Each row of a before or after table is a point. One or more steps were done to the points. Then noise was added and the rows were shuffled. The steps act on how far a point lies along the listed directions, d1 being the first. Name the steps. A step turns or swaps two directions, mirrors them in a line or flattens them onto one, adds a multiple of one to another, or multiplies one. Angles are multiples of 10 degrees, from the lower direction toward the higher: turns from -170 to 170, lines from 10 to 170 but not 90. Use the fewest steps. Two steps may share a direction if one is a turn and the other turns, adds or multiplies; they go together, in the order done. Otherwise the lowest direction goes first.

Directions:
(1): [ 31  22 -28]
(2): [  6 -40 -24]
(3): [-35  12 -29]
Before (10 x 3):
[[  7 -22 -61]
 [  1   0 -43]
 [  5  23 -35]
 [ 13  28  -1]
 [-25  17  16]
 [ 41  38  14]
 [ 11  44  -9]
 [ 31  31  31]
 [  5  37 -28]
 [-10  41 -10]]
After (10 x 3):
[[-13  11  29]
 [ -3  29  -9]
 [-25 -33 -51]
 [-17  41 -11]
 [-31  31   2]
 [ 20  53 -15]
 [ 27  46   4]
 [-26 -10 -33]
 [-31  29 -22]
 [-28  12 -28]]
Steps: turn d1 and d3 by 50 degrees

Directions:
(1): [-28 -25  24 -26 -42   5]
(2): [-47  13 -10  -7  18 -40]
(3): [ -7 -21 -50  26 -27  -3]
(4): [-29  36 -12   0  -2  47]
Before (9 x 6):
[[-18 -20 -72  41 -25  13]
 [ 22  30  22  -5  53  -3]
 [-18  -2  68 -38 -25 -10]
 [-20  17  30 -19   9 -25]
 [ -3   6  61   7 -12  44]
 [ 43  -2  14  14  38   4]
 [ 28  25  11  -4  23  39]
 [ 23   4 -21 -14  -8  45]
 [-14   2  18  12   8  -6]]
After (9 x 6):
[[-14 -13 -10   9  32 -51]
 [ -1  18  12 -14  46 -29]
 [ 69 -23  36   8 -16  -5]
 [ 18 -22  33 -10 -25 -14]
 [ 37   8  41  33  38  -3]
 [  4  33 -16 -17  39   7]
 [ -3 -13  18  13  -6  -1]
 [-54  31 -34  11  -8  58]
 [-15 -16  22 -20  18 -54]]
Steps: turn d1 and d2 by -100 degrees; turn d3 and d4 by 60 degrees

Directions:
(1): [-21 -30  -6   3  56  37  -4  27   1]
(2): [  5  56  28 -20  22  28  31  -4   0]
(3): [ 18   8  -3 -21 -21  27 -35  27 -52]
(4): [ -4  22 -12   6  30 -55  10  34 -29]
(5): [ 17 -18  57  31  17  -8  -9 -23 -30]
(6): [-47  18 -25  12   6   7 -12 -47 -31]
Before (10 x 9):
[[  0  -8 -13  23  -3 -12 -10  26   2]
 [ -1 -23  15  -3   8  40 -10  -7  -6]
 [-19  12 -35   2 -20   2 -22  -3 -41]
 [-10  18  19  -4  54   2  21 -12 -11]
 [  8  19  22  -2  17 -18  21   4  25]
 [-14  31 -85 -19 -65  -8 -15   4   7]
 [-24  -9 -13  18  25  -1 -15 -27 -25]
 [-38  -9 -41  -2  42 -13  23  13  -2]
 [-17   2 -33   1   4  18 -17  15 -26]
 [-26  -1  -4   8   0 -34   8 -14  12]]
After (10 x 9):
[[ 14  -3  20  -5 -33  14  -7 -26  -6]
 [-23   6 -36   2  -8  11 -23   4 -41]
 [ -2 -18 -11  21  -1   6 -14  21   9]
 [  3  10  21  -1  29  -5  18   8  26]
 [ -7   6  27  -6  36  32  15 -31   5]
 [-19 -12  -8  17   9  12 -19 -41 -16]
 [-26  29 -94 -14 -21 -23 -11  38 -10]
 [-35 -29 -31  -7  18  37  14 -16  25]
 [-13  -2 -28  -2 -14  33 -20   0 -15]
 [-33 -11  -6   8  18 -21   6  -6  12]]
Steps: turn d1 and d4 by -80 degrees

Directions:
(1): [-3 -2 37 70  4 12 30  6 27  5 -4]
(2): [ 16 -13 -53  13  17 -18  20  51  13 -22 -22]
(3): [  8 -58  -8  -2  10  -8  -6   7  16  45  46]
Before (11 x 11):
[[  0   3 -13 -14  -8  -9   1  11  -4 -20 -21]
 [ -2  -7  32  14   1  10   0 -20   2  17  20]
 [-12  28  42  24   0  14   9 -20   3  -5 -12]
 [ -2  -1  18  -6  -3   1  -4 -13  -2   6   6]
 [ -2  -9  10  31   9   5  21   8  22   5   6]
 [  2 -14  10  24  -3   4  15  -2  12  10   0]
 [ -4  13   9 -30  -4   2 -10 -28  -5   2   9]
 [  1  22   6  -8  -4   8  -4 -12  -6   1 -13]
 [ -8  35  38  -5 -17  20  -5 -30  -7  -3  -8]
 [  4  -7 -14   2  11  -3  -6   1   8   4  13]
 [ -4  29  25  21  -6  10   1  -7   1 -10 -20]]
After (11 x 11):
[[  4  -7 -17 -28  -6  -4  -6  -6 -10   2  -2]
 [  8 -23 -22  27   6 -15  23  40  21 -13 -18]
 [  4  13 -22   5  10  -4   0   8   4 -19  -9]
 [  5  -9 -38 -35   9 -10  -3  14  -2  -6   4]
 [-18  22  71   2 -15  23  -8 -65   0  22  23]
 [-10  10  46 -14 -13  11 -15 -41 -11  14  14]
 [-15  19  55 -39 -18  20 -34 -68 -30  22  30]
 [  0 -22  23 -10  -4   5 -23 -20   2  39  32]
 [-14 -16  51 -32  -6  13 -31 -57 -10  51  50]
 [ -1   0  30   6  -5  13  -6 -26   4  30  14]
 [-19   1  96 -17 -29  35 -32 -84  -7  61  56]]
Steps: turn d1 and d3 by 150 degrees; multiply d2 by 3

Directions:
(1): [ 49 -31  -4  -7 -41  11   0   0  -6 -21  -1 -39  32  46]
(2): [  1  14  48  16  19 -27 -50 -27  29  26  19 -29  11  22]
(3): [-16 -43  20 -24  19  58 -22  38   7  25  24  14  -3  15]
(4): [ -3  12 -12   9  19 -15  14  60  29  26 -54 -28   3  21]
Before (14 x 14):
[[ 15  13  18   8 -12  -6 -32 -47 -16 -21  29   6  10  17]
 [-34 -14  43 -22  19  46 -50 -30  -9  13  58  23 -17 -30]
 [ 26 -38  17   0 -57  24 -11 -53 -41 -44  33 -19  29  15]
 [ -3  -4   4   2  18 -20 -10 -15  -9 -16   6 -11   5   5]
 [ -4  10  -7  28   3 -11   1   3  14   8  -4   5   7   3]
 [-12 -38  49 -29  -3  24 -47 -25  22  14  64   4  18  23]
 [ 63  35   6   6 -51 -73 -10 -15   6 -11 -50 -79  40  59]
 [ 70  15   1  31 -64 -52  -6 -56   0 -30 -25 -70  35  41]
 [ 52  20  31  -6 -48 -48 -22 -49  20 -17   0 -53  30  43]
 [  5  13  20  28   7 -14  -5 -18   8 -11  -9  -3  -6 -30]
 [ -9 -13  -4   6  -4  -3  10 -23  -8   3   0  26 -12 -34]
 [ -3   9 -28   9 -11  -5  17 -11 -28 -18  -6  19   3 -17]
 [ 40  -7 -19  17 -24  -1  -2  16   1   0 -39 -29  39  17]
 [ 18 -25 -11 -24  -5  28 -27 -13  -8  -2  26  16  11  19]]
After (14 x 14):
[[ 20   3  22  -4 -37 -42 -19 -71  11 -25  35 -27  28  18]
 [-11  35 -19  29  16 -27   4   8   6  18 -42  10   5 -39]
 [-19 -11 -16  -2   4  25   6   8 -23  -5   8  33  -3 -13]
 [-62  86  22   8  58 -67 -23   5  24  49 -36  18 -38 -39]
 [-38  66  40  -2  29 -54 -25 -42  34  25  10  19 -29 -37]
 [  3 -41   3  -5  -8  25   2  -7  -6   4   7  16  -2 -11]
 [  1 -20  32  13  14  20 -17   6  13   0   8   5  -6 -17]
 [-25  28   9  24 -16 -25   1 -77 -40 -32  20  21 -10 -51]
 [ 38 -27  25 -16 -45  23 -37 -55 -23 -28  46 -35  22  20]
 [ 26  16 -27  -6 -14 -19  -9 -40 -13 -17  10  10  10  -1]
 [-13  -6   8  -3  28 -13 -13  -6  -4 -10  14  -4   0   2]
 [-61  68  20  33  50 -44 -20 -33  20  38  -6  38 -48 -65]
 [-11  22  21   9  10  -1 -33 -40 -12  -6  32  24  -8   1]
 [ -5  -5  -1  21   5   6  -6  13  16  14   4   7   7   9]]
Steps: turn d1 and d3 by -120 degrees

Directions:
(1): [ -8  51 -22 -26 -29   7 -37 -66  12  11 -12  15  10 -21   3  -5  33 -33
 -19 -28]
(2): [-25  -2 -16  22   1  26 -17  24  43  51 -50 -12 -14  -5 -29  21 -32 -19
  34 -28]
Before (9 x 20):
[[-20 -10 -10   7   7  27 -17  18  34  19 -11  -2   0  -3  -7   2 -17 -14
   25 -17]
 [  1  -9  16   0   1 -10  10 -18 -33 -21  17  -7  -8  10  35 -12  17  11
  -10  25]
 [-24 -32 -14  36  10  22  -5  -3  26  44 -28 -12 -20   3 -33  23 -32 -19
   23 -21]
 [-25  70 -23 -32 -43  22 -45 -89  13   6 -23   3  -9 -13  -2  -5  29 -53
  -21 -42]
 [-18 -12  -8  29   3  -7  -7  34  35  30 -18  -7  -8 -24 -13  10 -35  -6
   25 -21]
 [-13  24 -35   5 -27  30 -39 -16  45  72 -27  10   2 -12 -40   7 -10 -37
   20 -32]
 [ 12 -52  12  15  31 -17  66  51 -37 -20  16 -15  13  30   7  18 -10  64
    0  33]
 [ 22 -21  26 -16  -5 -26  29  18 -28 -41  53  18  10   8  35 -14  -8  37
  -13  33]
 [-12 -46  10  39  20  20  40  57  29  47 -37  -9 -32   4 -10  28 -52  14
   36   3]]
After (9 x 20):
[[-29 -23 -19  30   2  25 -14 -21  28  46 -33  -9 -20  -3 -32  21 -26 -28
   16 -26]
 [ 24 -34  32  -9   2 -28  38  33 -29 -45  57  17   7  12  35 -10 -15  46
  -10  38]
 [-18 -38   7  32  19  24  30  40  33  51 -39  -8 -30  -1 -11  27 -45   6
   30  -3]
 [-27  73 -27 -35 -46  20 -46 -92  13   7 -19   0  -9 -14  -6  -4  30 -53
  -24 -42]
 [ 11 -60  15  18  34 -19  74  58 -38 -22  19 -19  11  31   3  13 -16  64
    3  36]
 [-17  37 -42  -2 -36  32 -48 -34  47  76 -26  14   5 -17 -43   8  -4 -45
   16 -39]
 [  4 -19  17   5   5 -15  17  -7 -34 -22  18  -7  -9  11  34 -14  12  15
  -12  27]
 [-20  -5 -12  25  -3  -4 -13  24  40  32 -22  -7  -5 -29 -11   6 -29 -14
   24 -25]
 [-20  -3 -15   4   2  28 -24   8  36  15 -12  -2   2  -3  -5   3 -13 -19
   20 -20]]
Steps: add 0.3 times d2 to d1

Directions:
(1): [-13 -16 -24  22 -47 -23  18 -48   6  17  41 -26   0   9 -37  34 -48 -20
  21  43  15  19   0  10]
(2): [ 41   8 -29  18   9  40 -46  28  -7 -26  11 -39 -29 -10 -11   4 -41  13
   6 -38  35  40  22  17]
Before (9 x 24):
[[ 13 -11 -54  33 -25  27 -31 -10  -3  -8  51 -57 -33  -1 -62  35 -77  17
   17  20  53  73  26  30]
 [-11 -10  -9 -11 -27 -40  35 -43  13  19  16  11  17  -2  -5  20  -8 -13
    3  43 -18   6  -7   7]
 [-19  14  17 -15   5  -8   6  -7  -8  12 -15  39  20   2  17  -6  31  11
  -22   1 -34 -12  -6 -13]
 [-28 -12  12 -21   9  -6  15 -11 -14 -11 -16  15  -7   9   6  -1  29  -6
   -4  -6  -2 -11  -2  -6]
 [-21   6  25 -22  17 -23  33  -7   1   1 -13  26  23 -14  24  -6  50   1
  -19 -11 -33 -35 -20  -6]
 [-14  17  31 -20  12 -27  21   1   8  12 -27  46  12   1  26 -20  39  -1
  -18  12 -34 -39 -24 -10]
 [-33  -8  19 -24  16 -21  25 -16   6  22 -13  31  22  -3  14 -16  44   5
  -29  22 -40 -34 -27 -22]
 [-21   4  36 -24  14 -22  24   3   8   4  -2  32  23  11  25 -17  44 -10
   -9  -4 -23 -34 -16 -18]
 [ 21  11 -25  12 -37  14 -22 -34  -7   1  42 -53 -21  -3 -39  46 -70  -4
   10  42  34  43  23  23]]
After (9 x 24):
[[-69 -28   4  -2 -43 -54  61 -66  11  45  29  21  26  20 -40  26   6  -9
    6  95 -17  -7 -18  -4]
 [ 31   4 -26   4  30  42 -46  29  -6 -19   4 -30 -24 -18  -2  -9 -21  26
  -21 -36  15  29   7   4]
 [ 27  -1 -35   6 -17  -3  -6 -18   6  -5  25 -25  -9 -11 -15  24 -46   0
    7   9  14  43  12  23]
 [-31   1  11 -11 -47 -36  35 -70   2  34  28  -4  14   9 -26  40 -19 -19
    2  88 -10  -7  -5   2]
 [ 31  16 -10   0  28  27 -25  29  -9 -32   1 -23 -13 -26  11   0  -2  17
  -12 -59  12  15   7  15]
 [ 44  28  -8   5  26  29 -43  40  -2 -25 -12  -8 -27 -14  12 -14 -19  16
  -10 -40  14  17   6  13]
 [ -4  -6  -4 -11  13  17 -12   6 -19 -26  -9  -8 -23   4   0   2   5   1
   -1 -28  20  12  10   5]
 [ 20  22  -9   1  14  30 -36  19 -15 -12  -5   3  -6  -7   7  -1  -7  23
  -17 -33  -2  24  14   3]
 [ 30  15  -1  -1  26  28 -34  38  -1 -28  11 -18 -12  -1  11 -11  -9   6
   -2 -51  21  17  11   4]]
Steps: multiply d2 by -1
